Each point is reached from the start by the listed moves, each made once or not at all, plus a little noise. Is the number of moves made odd or even? Then give how often each move was made.

Moves:
(1): [ 56 -12   4   0]
(2): [17 73 10 11]
(3): [  0 -16  69  -8]
Start: [-11  11 -21  18]
Points:
[ 46 -14  51   8] => even (1, 0, 1)
[61 57 65 20] => odd (1, 1, 1)

Moves:
(1): [51 -2 -8 -4 -9  2  0 -9  7  2  5]
(2): [-3 56  1  6 -6  5  5 -8 -9  3 -8]
(3): [ 6 -1 65 -7 -6 -7  1 -6 -6 -8 -2]
(4): [ 5 -2  8 54  4  0 -7 -3  0  1  1]
(5): [11 12  1 -5 63 -3 18  7  6 -6  8]
(6): [-1 -4 -1  1  5 45  2 -7  0 -7  9]
(7): [ -1  -8   1   2  -2   0  62 -12   5   4  -3]
(8): [  4   2  -1   4 -10   9  11  63  -7  -2   1]
(9): [ -2   2   4   4  -3   4   1   3  41 -11  -5]
Start: [-22  18  -7  -1  -7  13 -15  21 -33 -15  -3]
Points:
[ 38  22  -9  -2  51  61   5  13  24 -41  19] => even (1, 0, 0, 0, 1, 1, 0, 0, 1)
[ 28  62 -15   2 -22  63  51 -13 -30 -17  -4] => even (1, 1, 0, 0, 0, 1, 1, 0, 0)
[ 30  16  -5   2 -34  31  60  68  15 -21  -6] => even (1, 0, 0, 0, 0, 0, 1, 1, 1)
[-19  18   4  65  -9  72  -3  81   0 -32  -2] => even (0, 0, 0, 1, 0, 1, 0, 1, 1)
[-12  22   4  56  54  14  51  13 -24 -10   0] => odd (0, 0, 0, 1, 1, 0, 1, 0, 0)
[-14  34   4  -3  46  20  16  95   9 -36  -2] => odd (0, 0, 0, 0, 1, 0, 0, 1, 1)

Moves:
(1): [ 31  -1   9  -4  11  -1 -13   3   7  17   2  -2 -16  20  -2   0]
(2): [  3  55   2   3 -11 -14  -6  -1  -2 -15   5   4   0  -3 -21   2]
(3): [ -8  -6  41   8 -12   7   0   3  -2  -7  -6  -6  -8   5   0  -5]
(4): [  6  -7 -11  37   4  -1   1   5 -13 -12   0 -10   2   6  -3  -5]
(5): [-12   8  13  -5  52   4   0  -7 -15   1   7  -9   4   8  -2   7]
(6): [-2 20 -4  2 -2 50  7 -2  8  9 -2 -3 -1  4 10  0]
(7): [17  6  0 -1 -7  0 47 -1 -3  2  7 -9 -3  5 -4  5]
(8): [  0   3  -6  -7  12  -5   7  39   5  -2 -11  -2  -3   4  -3   0]
(9): [-14  -1   0  16  16  -7   4  -5  52   3   3  -5  -9   3   0  -1]
(10): [-10  16  -1  21  -3 -10   7   1  -1  54   4 -12   5  -7   3  -4]
(11): [ 3 -4 -1  2 -4  4  0  9 -1  6 49 -9  8 -2  5  3]
(12): [-7  1 20  6  9 -8 24 10  3  9 13 69 16  8  4  5]
(13): [  4   1   4  -7   0   3  -3   0   1  -4 -12  -6  39   4 -10  -5]
(14): [-18  -4  -2   0 -16  -8 -10   1  -4  13  -6 -12   0  51  -3   8]
Start: [ 23 -20 -32 -28  23 -10 -28 -13  -5   2 -18  30   9   4  -4  -1]
Points:
[ 32  -8 -23  34  76 -29   6  -3  20  81  34 -43  44  93 -16   7] => odd (1, 0, 0, 1, 1, 0, 1, 0, 1, 1, 1, 0, 1, 1)
[52 11 16 38 33 24 50 48  1 69 -8 52  4 52 -1 -3] => even (1, 0, 1, 1, 0, 1, 1, 1, 0, 1, 0, 1, 0, 0)
[  0  75 -17  39  95   7  13  33  33  52  38  47  76  36 -19  -1] => even (0, 1, 0, 1, 1, 1, 0, 1, 1, 1, 1, 1, 1, 0)
[ 22  28   7  14  68 -13 -25  34 -33 -29  26  -3  20  25 -28   3] => even (0, 1, 1, 1, 1, 0, 0, 1, 0, 0, 1, 0, 0, 0)
[ 19  17 -51  16  10  13  27  33 -13  62 -36 -27  50  67 -15   1] => odd (0, 0, 0, 1, 0, 1, 1, 1, 0, 1, 0, 0, 1, 1)
